Rows are points. The points of each table are mixes of a few directions, plus a little noise. Count the directions of each table, and those that both share. Where both have some left over, give the other angles between the two spaces (their principal angles), to ten degrees, smallest first.

First (5 x 2):
[[ 12 -30]
 [ 11 -27]
 [ -5  13]
 [  7 -16]
 [-24  60]]
Second (4 x 2):
[[ -6  14]
 [-13  31]
 [ -5  11]
 [ 24 -57]]
Directions: first 1, second 1, shared 1

First:
[[-29 -18  -1]
 [-16 -10   0]
 [-60 -36  -1]
 [-17 -11   0]
 [ 13   8   0]
 [ 60  36   1]
 [ 49  30   1]]
Second (6 x 3):
[[  2  46  -1]
 [-21 -13  24]
 [ -6   6   6]
 [ -7  28   8]
 [-17 -43  18]
 [ 51 -23 -56]]
Directions: first 1, second 2, shared 0; angles 40

First:
[[ 26 -14  23  49]
 [  1  14  31   1]
 [ -5   5  -1 -10]
 [-20   2 -38 -38]
 [-11  17  13 -21]
 [ 10 -24 -30  19]]
Second, 7 rows:
[[ 19 -22  -6  37]
 [-31  36  10 -60]
 [ 25 -28  -8  47]
 [-12  14   4 -23]
 [  4  -4  -1   7]
 [  3  -3  -1   6]
 [ -7   8   3 -14]]
Directions: first 2, second 1, shared 1

First (6 x 6):
[[ -9  -1  23  -3   9   5]
 [-12 -27 -37  50  21  14]
 [ 19  57   7 -33 -11 -35]
 [  6  29 -10 -19 -21   4]
 [  5 -60  35 -16  -3  -5]
 [-10   2 -17  20   6  16]]
Second, 7 rows:
[[  8  -3 -59   6 -37  26]
 [ -1 -34   7  -3  -5   8]
 [-13  16  46   1  35 -15]
 [-14  36  17   9  26  -3]
 [ 26 -12  16 -26  -7 -47]
 [ 18  17 -33  -8 -21 -13]
 [-26 -20   6  19   9  43]]
Directions: first 4, second 3, shared 3

First, 8 rows:
[[ 10  30   7   7   0  26  -2  18]
 [ 21  60  15  15   0  51  -4  35]
 [ 10  28   7   7   0  23  -2  16]
 [ -6 -18  -4  -4   0 -15   2 -11]
 [  0  -1   0   0   0  -1   0  -1]
 [ -3  -8  -2  -2   0  -7   1  -5]
 [-11 -31  -8  -7   0 -27   2 -19]
 [-21 -60 -15 -15   1 -51   4 -35]]
Second:
[[  6  -9  20 -27 -11  -9  -7  -9]
 [ 12  13  -8  33  28  47  17  37]
 [  5  16   2 -17 -36  27  -4 -11]
 [  0 -10  -6   0  -7  16   8  -8]
 [-14   9   2  42  31 -35   5 -35]
 [ -3 -20  -7 -18 -14  -4   0  -8]
 [ -5   1  -1 -13  10 -40 -18  32]]
Directions: first 1, second 5, shared 1

First:
[[-16  -5   3 -11  -2  -2   9 -16   0  -2  -7]
 [-19  19   8 -29   1 -18  10 -21  -4 -18  -5]
 [-41 -28  -4  -1  10  37   0 -29  -9   5 -21]
 [ 10   5 -31  27  11  28 -15  11   3  12 -24]
 [ 52  -2  25  17  -9 -20 -15  53  -2   6  58]
 [  9  35 -14  -4   7  -9  -5   6   0 -11 -11]
 [ -1 -60  18  13 -23   0  19  -7  12  27  14]
 [  5  35  -5 -13   5 -17  -4   2  -2 -15  -4]]
Second (8 x 11):
[[ -1 -20  14  19  22  30 -16  19 -14  10  22]
 [-23   0 -19 -35 -30 -24  15  -6 -28 -24   1]
 [-12  16 -29 -23 -26 -25  19 -27   8 -13 -35]
 [ 46   9  35  27  15   5 -24  22  27  11  28]
 [-18 -15  12  -6  -2  21 -10 -28   6  -4  -7]
 [ 17  16  31  19  44  -2   2  19  11  16  15]
 [ -2 -26  -4  10  -9   2  14  -2   6  16  -4]
 [ -6  22 -40 -12 -14  -7   0   2 -15 -15 -21]]
Directions: first 4, second 6, shared 4

First, 9 rows:
[[-17  -4   1 -12 -23  12  -1  -7  -4 -25   0  18]
 [ 13  -2   6  10  12 -20   6   0  20  27  11 -28]
 [  1   4 -15   9  29  -9  -2  18   1  32  -5 -12]
 [-12  13   6 -15  57 -20  -6  17  12 -35 -26  36]
 [ 39  -1  11  18 -26  14   0 -18 -20  14  10 -23]
 [ 23   0  -5  20   4  -3   2   2  -4  42   8 -32]
 [-12  10  -3 -14  20  11 -11   9 -18 -40 -26  43]
 [-51 -17  -5 -25 -60  13   7 -13  15 -29  16  16]
 [ 16  -3   5  10 -15   2   3  -9  -1  16  11 -19]]
Second, 10 rows:
[[-45   0 -13 -44  21  -8 -27  47  16 -19  22  20]
 [ -9 -22  13  -5 -10 -34  22  23  -6  13  18  15]
 [-27   0 -11 -19  -7  17  -2  13  -5 -17  -8  21]
 [ 42  12  18  18 -18  29  -6 -42  -8  19 -10 -25]
 [ 20  -7  -9  19 -15   7  19   3 -10  -7   6 -22]
 [-31 -13  -9 -23  10 -27  -2  46   9  -7  27  12]
 [ 39   9  10   7  19   3   0   2   7 -26   6 -25]
 [  1  11 -12  27   7   7   5 -40  -1   5 -37   4]
 [  6  16 -13  23  -2  18 -19 -43   3  27 -18 -17]
 [  4  -5  26  -4  -5 -11   9 -10  -5  12  -7  19]]
Directions: first 4, second 6, shared 2; angles 30, 70

First, 11 rows:
[[-11  15   9   1  -3 -16   1 -22 -17  -5 -17 -15  11  -5]
 [ 11 -13  -4  -2  -3  32 -11   6  12   4   3  10   6   9]
 [ 15 -32 -42 -31   9  48   4   8  -1  25   4  27  -2  28]
 [ 46 -17  -5 -12 -10  41 -22 -16  23  36  12 -26  28 -15]
 [ -3   6  -6  -4   6 -27  14   1  -7   6   7  -8 -12  -8]
 [-14 -14 -12  -1   5  26   2  22   0 -14  -5  41 -13  30]
 [-17  11  10   5  -4  -2  -4 -13 -14 -16 -21   2  10   7]
 [  4  -2 -15  -5  11 -34  21  20   3  13  25  -3 -28 -12]
 [-34  26  32  33  -1 -49   7  17  -2 -42  -4   7 -21  -7]
 [ 16  18   9  -5  -6 -28  -2 -36  -8  21  -1 -51  21 -33]
 [-13   4  22  22  -7  10 -12  14  12 -28  -6  18  -1   8]]
Second:
[[-47  20  28  26  -4 -12  -2   5 -16 -52 -30  28  -4  21]
 [ 13  -2  -6  -6   1  -3   2  -3   3  15   9 -12   1  -9]
 [ 12  -9 -10  -8   1  11  -1   1   5  13   7  -2   1  -1]
 [-25  21  21  17  -2 -31   3  -5 -12 -25 -13  -3  -2  -4]
 [ 29 -36 -31 -23   3  60  -7  14  18  27  14  21   3  19]
 [ -7  -6  -1   1   0  19  -4   8   1 -10  -7  20  -1  16]
 [-19  18  17  13  -2 -27   3  -5 -10 -19 -10  -5  -2  -5]
 [ 43  -6 -18 -21   3 -17   6 -14  10  51  31 -47   4 -37]]
Directions: first 4, second 2, shared 2

First:
[[  7  10  -9 -18   4  -4   0   5  17  45  -5  -2   4   5 -17 -20 -10  -3]
 [ -9  10   7  23   1 -14  10   6 -22 -40  13  -6   7   4  30   4   9  14]
 [ -1 -11   3  22   1   2   6 -14  11 -39  12  -4 -21   1   6  17  15 -17]
 [  8  16   1  24   8 -31  28  10  -3 -14  23  -9  -9   2   7 -10   9   0]
 [ 12  -1   0   4   0 -10  13   5  -2   7   5   4 -12  -8 -15  -3  -1  -5]
 [-14 -19  10 -27 -16  32 -33   5 -43   0 -31  19  26 -16   5  16 -15  28]
 [ -7  -1   5  -6  -5   6  -9   6 -23  -2  -9   6  14  -5   8   3  -5  16]
 [ 20  10 -12 -16   7 -14  13   7  27  60   1  -1  -9   1 -35 -26 -10 -13]
 [-16 -14  -5  -4   0  34 -29 -30  37 -17  -9  -6  -1  16  10  18   9 -21]]
Second:
[[  5  -8   2  -7  -2   4 -13  -1   3  -1   2 -10  -4  -6 -13 -20  -5  -7]
 [ 19 -14 -18 -28 -27   2 -28   9 -17   0  27   8 -13 -25   1  -2  35   2]
 [ -3 -13  22  13  -5  13   8   8   9 -14  13   8  11  -2  18  16  18   2]
 [  0   3  -9   2 -18  12 -15 -12 -17 -10  -6   2  16   1   1 -11  -5 -24]
 [ 25  -6 -25 -42 -19  -1 -31   3 -14  12  21 -13 -17 -27 -24 -31  20   2]
 [ -9  15  12  10  28  -4  24  -7  20  10 -20 -21   4  15 -17 -14 -32   5]
 [ -7  29  -6   4  29 -21  40   2   9  23 -14  -3  -6  15  -1  23  -9  33]
 [-17 -20  -4  22  -4 -13 -28   1 -11 -17 -15  35 -18  12  24  25 -19 -24]
 [ -7  26  -7   5  20 -12  27  -5   3  15 -18  -6   3  15  -5   8 -16  15]
 [ -6 -11  33  21  -2  21  15   3  15 -18  10   0  23   2  16   8  12  -4]]
Directions: first 4, second 5, shared 0; angles 40, 60, 70, 70

First:
[[  8 -24  -3 -12  17  -2   4 -14   1  20   0  15  -9  -5   5  -2 -15   0
    8   2]
 [ -3  -7  -6   4   2   1  -1  -8  -8   5 -12  14   1  -7  -2  11  14  -1
    2   5]
 [  1  32  21  13 -38 -23 -12  13   2 -31   3 -15  59  23 -12  24   7   8
  -12   7]
 [  0 -11  -8  -3   7  11   5  -6   4   5   1  -2 -15 -12  10 -17   3  -2
    0  -2]
 [  6  17  13   4 -27  -6  -3   8  12 -23  10 -25  34   7   4  -9   3   5
  -13   0]
 [  3 -23  -9 -11  24   8   7 -11  -1  22   0  13 -30 -10   6  -9 -12  -3
    9  -2]
 [  8 -27  -6  -8  10   2   5 -20   1  16  -6  15  -3 -15   8  -5   2   0
    3   5]
 [  3 -10   2  -8  11  -9   0  -5  -2  13   0  13  -3   6  -4  10 -17   1
    7   2]
 [-15  30  -2  17 -13   9  -5  19  -5 -21  -3 -14  -1   2  -7   3  23  -3
   -6  -4]
 [-19  53   5  17 -14   7  -7  41   0 -32  11 -33  -8  19 -11  -5   7  -1
   -9 -13]
 [  4 -27  -7 -12  24   2   6 -15  -3  26  -2  20 -23  -8   3  -2 -15  -3
   10   1]]
Second (11 x 20):
[[  1  -6   1  -4   7  -7  -1  -4  -4   9  -2  11  -1   4  -5  11  -9   1
    5   2]
 [  1  -4   1  -2   5  -5   0  -2  -3   6  -1   8  -1   3  -4   8  -6   0
    4   2]
 [  1  -7   1  -4   8  -8  -1  -4  -4  10  -2  14  -1   5  -6  14 -11   0
    6   3]
 [  3 -14   2  -8  16 -16  -2  -9  -9  21  -5  27  -2  10 -11  27 -21   1
   12   5]
 [  1  -5   1  -3   6  -5  -1  -3  -3   7  -1   9  -1   4  -4   9  -7   0
    4   2]
 [ -1   9  -1   5 -10  10   1   5   6 -13   3 -17   1  -7   7 -17  13  -1
   -8  -3]
 [  2 -10   2  -6  12 -12  -2  -6  -7  15  -3  21  -2   8  -9  20 -16   1
    9   4]
 [  1  -4   0  -2   5  -5  -1  -3  -3   7  -2   9  -1   3  -4   9  -7   0
    4   2]
 [ -5  30  -6  18 -36  35   4  19  20 -45  10 -60   5 -23  25 -59  46  -2
  -26 -12]
 [ -5  23  -5  14 -28  28   3  14  16 -35   8 -47   4 -18  20 -46  36  -1
  -20  -9]
 [  3 -12   3  -7  15 -14  -2  -8  -9  19  -4  25  -2  10 -10  25 -19   1
   11   5]]
Directions: first 4, second 1, shared 1

First, 8 rows:
[[  9   9 -19  19  10   0  -3   2  23 -23 -13 -36 -27 -27  20   9  20  27
   44  -9  23 -24 -18 -22]
 [-38 -21  -6 -16  -9  36 -30 -17  10  -7  32  26  19  30 -49 -47 -18  28
  -37 -13 -21  13 -19  16]
 [-21 -14  26  29  20   5 -10 -12   4   7 -54 -24 -26 -45  28   5   6   4
  -18  18   0  13  14 -23]
 [ 24  27 -28 -29  29 -25 -16  24   6   9  -2   6 -50  31  25 -19 -14 -41
   25  -5 -13 -27   8  21]
 [-18 -22  21  -9  -2 -12   4  20 -53  25 -15  -8   8 -25  31  33 -14 -10
   -7  39   1   8  28  -2]
 [ 31  12   5  12 -25  -2  37 -10  15  -8  19   8  37   8 -21  19  19  -1
    4 -18  11  10  -8  -2]
 [-14  23  19  33   4 -33 -18 -15 -45  -9 -21  19   0 -19   6  10   4 -10
  -16  13  12 -17  16 -10]
 [ 27 -14 -18 -38 -27  31  35   8  40   5  55  10  39  46 -39 -10  -3   5
    5 -26 -13  24 -21  22]]
Second:
[[  1   5  12   5   1 -10   3  -3 -13   5  -9   5   3  -5   6   8  -1 -13
   -9   8   0   4  10  -1]
 [ -4 -13 -34 -16  -1  32  -9   5  41 -19  27 -19  -9  12 -17 -24   2  39
   27 -23   0  -8 -33   1]
 [  4  11  29  15   2 -28   8  -4 -37  16 -24  16   7 -11  15  21  -2 -35
  -23  20  -1   7  30  -1]
 [  1   3   8   3   0  -7   1   0  -9   3  -7   3   1  -3   4   7  -1  -8
   -6   5   0   2   8  -1]
 [ -4 -15 -39 -20  -2  37 -11   3  48 -21  33 -22 -11  14 -20 -27   1  46
   32 -27   1  -9 -38   1]
 [  5  17  45  23   3 -44  13  -5 -56  25 -37  25  11 -18  23  33  -2 -53
  -37  29  -1  13  45  -2]
 [ -6 -20 -49 -24  -2  47 -14   5  60 -26  38 -28 -12  19 -25 -35   2  57
   39 -33   1 -12 -48   2]
 [  5  17  41  20   3 -39  12  -5 -50  21 -34  22  10 -15  20  28  -2 -48
  -33  26  -1   9  41  -2]
 [  4  17  46  25   1 -44  14  -6 -57  26 -37  26  12 -17  23  32  -1 -55
  -37  30  -2  11  46  -1]
 [ -2 -11 -30 -15  -2  29  -9   3  36 -17  25 -17  -7  11 -14 -21   1  35
   24 -20   2  -8 -30   1]
 [ -3 -12 -30 -16  -1  29  -9   3  37 -16  25 -18  -7  11 -16 -21   2  35
   25 -20   2  -7 -30   1]]
Directions: first 6, second 1, shared 1

First:
[[ -7   2   5   3  -4   7   7  -3 -14   1  -1  -7 -10 -12  -5   4  -3  -4
   -9   9 -13  -6   3  -5  -5   9  -1  -4   7  -9   9 -12]
 [  4   3  -9   2   4  -3  -4   3  15  -2  -1   8   7  10  -1  -6  -3   8
    7  -4   9   3  -1   2   3 -12   3   3  -6   5 -11   4]
 [ -9   1   8   3  -6   8   9  -5 -20   1   0 -10 -13 -17  -6   6  -3  -7
  -12  11 -17  -8   4  -7  -6  14  -2  -5   9 -12  13 -15]
 [  5 -22  32 -23  -4 -11  -9  -2 -23   5   6 -19   1  -2  27  16  26 -29
   -2 -15   4   9  -7   8  -1  25 -16  -1  11   8  23  24]
 [  9   0  -9  -2   7  -9  -9   5  22  -1   0  11  13  19   5  -7   1   9
   13 -12  18   7  -4   7   6 -16   2   5 -10  12 -16  15]
 [ -7   2   5   4  -5   7   7  -4 -14   1  -1  -7 -10 -14  -6   4  -4  -4
   -9  10 -14  -7   4  -6  -5  10   0  -4   7  -9   9 -14]
 [ -8   4   2   5  -4   8   7  -3 -13   1  -1  -5 -10 -13  -8   3  -5  -2
   -9  11 -13  -7   4  -7  -5   8   1  -3   6 -10   7 -15]
 [ -3   1   2   1  -2   2   3  -1  -6   0   0  -3  -3  -5  -2   2  -1  -2
   -4   3  -5  -2   1  -2  -2   4   0  -1   3  -3   4  -4]
 [  6   7 -18   5   8  -4  -5   5  26  -3  -1  15  12  17  -3 -11  -6  16
   12  -6  14   4  -1   4   6 -22   7   5 -12   8 -20   7]
 [  8   5 -17   3   7  -6  -7   5  26  -3  -1  15  13  19  -1 -11  -4  15
   13  -8  17   5  -2   5   6 -21   6   5 -13  10 -20  10]]
Second (10 x 32):
[[ -3   3  -3   2   2  -3  -3   5   8  -4  -1   0   3  -1  -4  -8   2   1
    2   1   2  -1   1   0   1  -6  -2  -1  -4   0 -11   1]
 [ 12 -19  11   4  -9  23  11 -30 -47  18  -4  -7 -14   0  23  33 -13   6
   -8   5  -8 -10  -2 -16 -15  44  -6   1  26 -11  60 -14]
 [  1  -7  -1  -5   1   2   6   7  -3   2   6  -1   2   8   2  -1  -3   0
    0  -5   4  -4  -2   7  -2  -4   5   1 -11   1   0   3]
 [ -7   2  -5   5   3  -4  -8   7   9  -7  -2  -1   6  -4  -4 -13   2   4
    3   4   2  -4   1  -4  -3  -5  -7  -3  -1  -4 -14  -1]
 [ -8  13  -1   4   3 -10 -18   0  17  -9  -7   4   7 -11  -3  -8   9   0
    3   7  -3   8   5  -5   4  -3  -9  -3  11   5 -19   1]
 [ -2 -12   2 -14   3   0  -2  10  -4   2  12  -1  10  11  14  -1  -1  -1
    1  -7   4  -4  -3  10  -7   0   5   0 -10   6   2   7]
 [ 15   2   3   3  -8   5  18 -11  -8   6  -1  -1 -22  -1 -13  12  -6  -6
   -7  -3  -3   4  -5   1  11  -2  12   3   1  -8  24  -5]
 [ -4  -4  -4   1   1  -4  -5  10   9  -6   3  -2   1  -2  -8 -16   0   3
   -1   0   4  -5  -5  -1  -1 -10   0  -5  -6 -10  -3  -1]
 [ -1   1  -6   5   3   7  17   3  -7   6  -3  -1   5  11   2   5  -5   3
    6  -3   3  -9   6   4  -5  -1  -2   5 -15   7 -17   2]
 [ -2  23   3  -5   2 -16 -16  -1  26  -9  -4  10   2 -11  -8  -2  14 -11
    1   3  -6  23   5   5  17 -12   3   1   9  15 -22   7]]
Directions: first 2, second 5, shared 0; angles 40, 40
